Each row of a before or after table is a point. The points were changed in one or more steps. Then noise was added and the rows were shuffled. The steps act on columns, c1 being the first. Write out the steps. A step turns or swaps two columns, mirrors them in a line or flattens them onto one, adds a multiple of one to another, or multiplies or shifts one. Angles are multiples of 10 degrees, from the lower column toward the higher: turns from -170 to 170, lines from 10 to 170 but not 90. Use the fewest steps. Two steps may share a column if one is a turn and the other turns, adds or multiplies; they go together, in the order done. Otherwise the lowest column goes first.

Before (9 x 3)
[[ 53  41 -86]
 [ -1 -16   3]
 [ -2  69   8]
 [-40  12  37]
 [-16 -26 -66]
 [-33  54   1]
 [ -7 -87 -12]
 [ 83   4  -9]
 [ 41 -12   1]]
After (9 x 3)
[[ 14 -71 -24]
 [-86  -7  -8]
 [-53 -39 -87]
 [ 34  36 -40]
 [ 45  35  14]
 [  7 -62  61]
 [  0  53 -48]
 [-38  -6  14]
 [  0 -10  16]]
Steps: multiply c1 by -1; turn c2 and c3 by -50 degrees

Before (14 x 6)
[[  72  -27   59  -19   25   53]
 [ -11   -3    7  -72  -77  -28]
 [  12    6   62 -100  -67  -61]
 [ -63   68    7  -41  -16   47]
 [ -29   62  -52   21   35   63]
 [ -26   82    8   -3  -34   59]
 [ -31   54   56  -46  -48   35]
 [ -12   84  -35   13   16   28]
 [  18  -36   40  -62  -62  -23]
 [  -6   43   25  -50  -97  -25]
 [  54  -46   19  -39    7   40]
 [  47    5  -22   46   16   73]
 [   8  -13    9  -36  -16   80]
 [ -68   48   34   20  -36  -18]]
After (14 x 6)
[[-37  30 -10 -15  51  39]
 [ 53  14   9 -20  89 -28]
 [ 20  -8 -12 -15   7  73]
 [ 53 -17   5 -30  33 -28]
 [-30  21   6  15  71 -24]
 [ 53   3   8 -44  39 -67]
 [ 38 -13  -4 -17 -35  35]
 [-24  36   0   7   0  24]
 [  3  18  -9 -16  58  23]
 [  1  34  -3   8  41  56]
 [ 22   6 -17  21 -46  74]
 [ 43  -8  -5  -9 -56  49]
 [ 43   4   1 -27  60 -21]
 [-47  20 -13   9 -10  71]]
Steps: mirror c1 and c5 in the line at 160 degrees; multiply c2 by 0.4; flatten c3 and c6 onto the line at 100 degrees; multiply c4 by 0.4

Before (14 x 9)
[[ 58  73 -91 -15 -44 -10 -39 -35  -2]
 [ 12  45 -30  27 -10  40 -41 -24   0]
 [ -5  59 -77  46   3  10  45 -30 -61]
 [-21  48  34  48 -16 -63  81  32 -26]
 [-27  64  -2  12  50  25  -1  74   2]
 [ 68  13 -13  35  14 -54  12  18  45]
 [-38 -39 -15  53 -55 -56  38  54   3]
 [ 67  22  10 -66  46 -66  55  27 -33]
 [ 18  28  17 -61  43  17 -20  25   5]
 [-38 -26 -79   6  26 -73  -2 -14  57]
 [ 44  18 -45  30  37  -3  57  13 -46]
 [-61   7  -4  14  -4 -90 -43  -4 -64]
 [-60  19 -70 -74  36 -28  65  95  36]
 [  3 -36   3 -46  21  41  23 -29 -57]]
After (14 x 9)
[[ 31   5 -31 -54 -11 -10  35 -34 -34]
 [ 11 -10  -9  61   6  18  19  27 -16]
 [ 21  16 -78  34 -41 -29  22  71 -24]
 [  1  -4 -17  62  40  60 -27   2   5]
 [  4  27  43  75 -89  19   7  50  -7]
 [-48 -99  -1 -34 -50  61  58  75  46]
 [-29 -62  25  70 -40  10 -35 -13  31]
 [ 56 -25 -31  20 -37 -24  46  36 -49]
 [-53 -41 -66  46  14  52  28  -3  37]
 [ 36  19 -95 -14  27  11 -54  83 -32]
 [ -2  23 -44   1  32 -42 -22  37 -15]
 [ 50   0  37 -17 -38 104  57  30 -50]
 [ -9 -15  48  -7  24 -34  42  84  20]
 [  6   6  16 -56  28  21  34  33  -6]]
Steps: flatten c1 and c9 onto the line at 140 degrees; turn c3 and c8 by -40 degrees; turn c2 and c8 by 60 degrees; mirror c4 and c6 in the line at 160 degrees; turn c5 and c7 by 70 degrees

Before (9 x 11)
[[ 33  25  23   3 -15   7 -15 -14  39 -38   7]
 [-80 -53 -72 -56  34 -38 -23  37  26  79 -24]
 [-59 -76 -17  -3  81  12  -2  26 -15 -22 -15]
 [ 43 -46 -38 -10  39  13  32 -42 -30 -13  75]
 [ -1 -55   1  54  -4 -70 -13  10  21  56 -28]
 [-34  37  19 -54 -35 -20  66  46 -21  -2  57]
 [-26 -11 -65 -26 -38  -9  75  20 -20  46 -18]
 [-21  14 -36  51   7 -64  55  12 -14  80 -24]
 [-25  -3  -8   0 -23  -1 -21 -21 -28  72 -25]]
After (9 x 11)
[[  13  -55  -58  -48   24  -45  -17   -7    9  -41   19]
 [ -55  -58  -29   67   22  -28  -20   16  -15 -127   11]
 [  31  -34   37    1  -25  -18  -11   53    8  -22   10]
 [ -52  -64   33   28   48   19  -23   70  -19    4   -6]
 [ -33   -9  -67  -10  -22    8   -6  -14   -6  -66   -6]
 [ -34   58   -7   62   14  -39   20  -49  -11   22   13]
 [  42   18   19   -9  -18    5   10   -6   16   49   -2]
 [ -27   15   -3   27   -3    0    0  -39  -12  -89   -1]
 [ -19   33  -61  -43   30  -52   11    3   -9  -98   11]]
Steps: flatten c1 and c9 onto the line at 20 degrees; flatten c2 and c7 onto the line at 20 degrees; multiply c10 by 1.3; turn c3 and c10 by 130 degrees; turn c5 and c8 by 110 degrees; turn c4 and c5 by 160 degrees; flatten c6 and c11 onto the line at 160 degrees

Before (12 x 14)
[[ -23   23    8   35   49   -1  -40    6   40   71  -55  121   19   60]
 [  19   17  -59  -14    6    7  -26  -10   65   -8  -34  -43   -9  -33]
 [  -3   37   -5  -66   63   82  -22    9   49   22   15   34   -9   50]
 [  25   10  -23  -28  -28   53   31  -62  -79   45  -32   30  -16   47]
 [   0   12  -14  -12  -32  -44   44   49   14   26  -72   34   17   70]
 [  26   19  -16  -30   34   37   32   55   69   41  -33   66  -17  -11]
 [ -97    4  -43   -6   25  -41    9   43  -62   86   26  -11   -5  -16]
 [ -30   -3   -2  -38   51  -70   22   -8  -23 -105  -19  -25  -21    2]
 [ -61   38  -69  -11  -13   31  -24  -22  -25   70  -25   91  -34   36]
 [ -16   23   37  110   17   39  -25   24   26    6   22  -18  -33   19]
 [  55   21  -24   15    1    4    7   20  -46  -11   25   53   26   14]
 [  63  -29   19   11   17   28   -8  100  -41  -17  -17   14   10   39]]
After (12 x 14)
[[  14   19   20   45   46    0    3   31  -44   70  -31  -94    9   90]
 [  -1   40  -21  -17  -10   34   33  -19  -10   71   10  -64  -79   73]
 [  21   15    0  -16    9    7  -18   22  -62  -13  -32   47  -61  -32]
 [  -9   21  -44  111   -6   49   -3   41  -17    5   18  -10   28  -25]
 [  21   19  -11  -25   40   50  -68   67    0   44  -36  -12  -22   64]
 [  21  -28    8   14   13   31   28   80   70   -8  -39  -38   21    0]
 [  -2   -1  -20  -30   55  -93   -3  -22   24 -109    1   -1   -9  -27]
 [ -32    6    0   -4   26  -50   33    9   65   86   67   19  -44   -3]
 [  21   13  -11  -25  -17   65   25  -91   37   40  -35  -55  -27   12]
 [  -8   39   -9  -56   70  103  -17   31  -41   16   14  -63  -14   14]
 [  31   11   21  -17  -29  -57  -45   30   39   26  -52  -77  -11    7]
 [   7   21   35   11   -2    8   23   -6   43  -11   -3  -24  -21   44]]
Steps: flatten c1 and c11 onto the line at 120 degrees; mirror c3 and c13 in the line at 50 degrees; turn c4 and c5 by -10 degrees; multiply c6 by 1.3; turn c7 and c9 by 140 degrees; turn c8 and c9 by 30 degrees; turn c12 and c14 by 110 degrees

Before (13 x 18)
[[  18    7   -7   10  -16   30  -14  -12    0  -14  -15    4   -4   26
    19  -20  -13   -2]
 [  25   12    8   15   -4   11  -13   38   22  -11  -18   14  -21  -17
    -1   -2   -9 -121]
 [  -8    3    2   11   -7   17  -16  -19  -42  -21   22   -2    2   25
    -1    0    1    3]
 [ -13    2   -8    1   20   29   -8    3   29  -15  -20   14  -11   12
     1  -13   44  -41]
 [ -12  -20   22  -13  -19    1   34   -9   16   -8   26   16  -20   -6
    70  -19   -1  -14]
 [  -7  -22    0   11   48   22    9  -11  -51  -22  -18   35   29   20
    20  -10  -14    3]
 [   5   -4   -3  -64   26   -9   11   13   24  -11   -2   -3   14   18
     3   -9    6   -5]
 [  -5    6   28    2   51   30   -9  -13   23  -29  -15    2   -1   25
    -4   23   -9   -4]
 [   5    3  -10  -15  -13  -22    8  -19    3  -31  -18    7   10   28
     1   15   -9   -9]
 [  -8   10   10  -22  -14   12   -5  -15   23  -16  -12   22   47  -34
    -4  -14   27    1]
 [   5   15   23    8   -2   26   53   -4    5  -15  -16   -3    6   28
     4  -21  -10    3]
 [  -7   15   41  -12    2   -3    4   37   15  -38   13    3   -6    7
    73   13  -11   -4]
 [ -11  -29    5    3    4   17   12   16    8  -14   -8    1   -8    3
     6  -11   -1    2]]
After (13 x 18)
[[-13   3  -7   2  25  25  -7 -10  42  -6 -15  12  12  19  14  -9  28  38]
 [ 17   5  -8  12 -16  29 -16  12 -12 -11 -16   7  21  25   0 -12   3   5]
 [-11   9   8 -21 -13  10  -4  13  33 -40 -11  21 -18 -33 -28 -12  22   2]
 [-11 -19  21 -10 -19   4  38   5   2   1  24  18  69  -8 -17 -15  16  15]
 [  6  -2   1 -67  23  -6   7 -11   7 -19  -1  -2  -2  16 -11  -7  22   3]
 [ -6 -23   1   5  45  18   8  16 -10 -33 -12  35   9  20 -22 -13 -50   1]
 [  1  15  24   7  -1  22  52   5  -9 -21 -14 -10   6  30   0 -23   1  -1]
 [-13  14  45 -10   7  -7   6 -37  -8 -30  18   4  73  12 -13  15  18  -2]
 [ 25  10   6  16  -4  10 -16 -63  -8  -4 -13  11  14 -16  17  -1  24 113]
 [ -4   4  32   6  57  28  -5  16  -6 -27 -15   3   9  23  18  23  21   5]
 [  3   6 -11 -18 -14 -24   5  17  -4 -29 -15   2   4  30   3  17   3   6]
 [ -7   2  -2  11   1  13 -19  22  -2 -20  24   1   0  23   8   1 -44  -1]
 [ -8 -29   2   8   6  14  12 -17  -3  -9  -5   5  16  -1   9 -16  12  -7]]
Steps: turn c8 and c18 by -170 degrees; swap c9 and c17; turn c10 and c13 by 30 degrees; turn c13 and c15 by -120 degrees
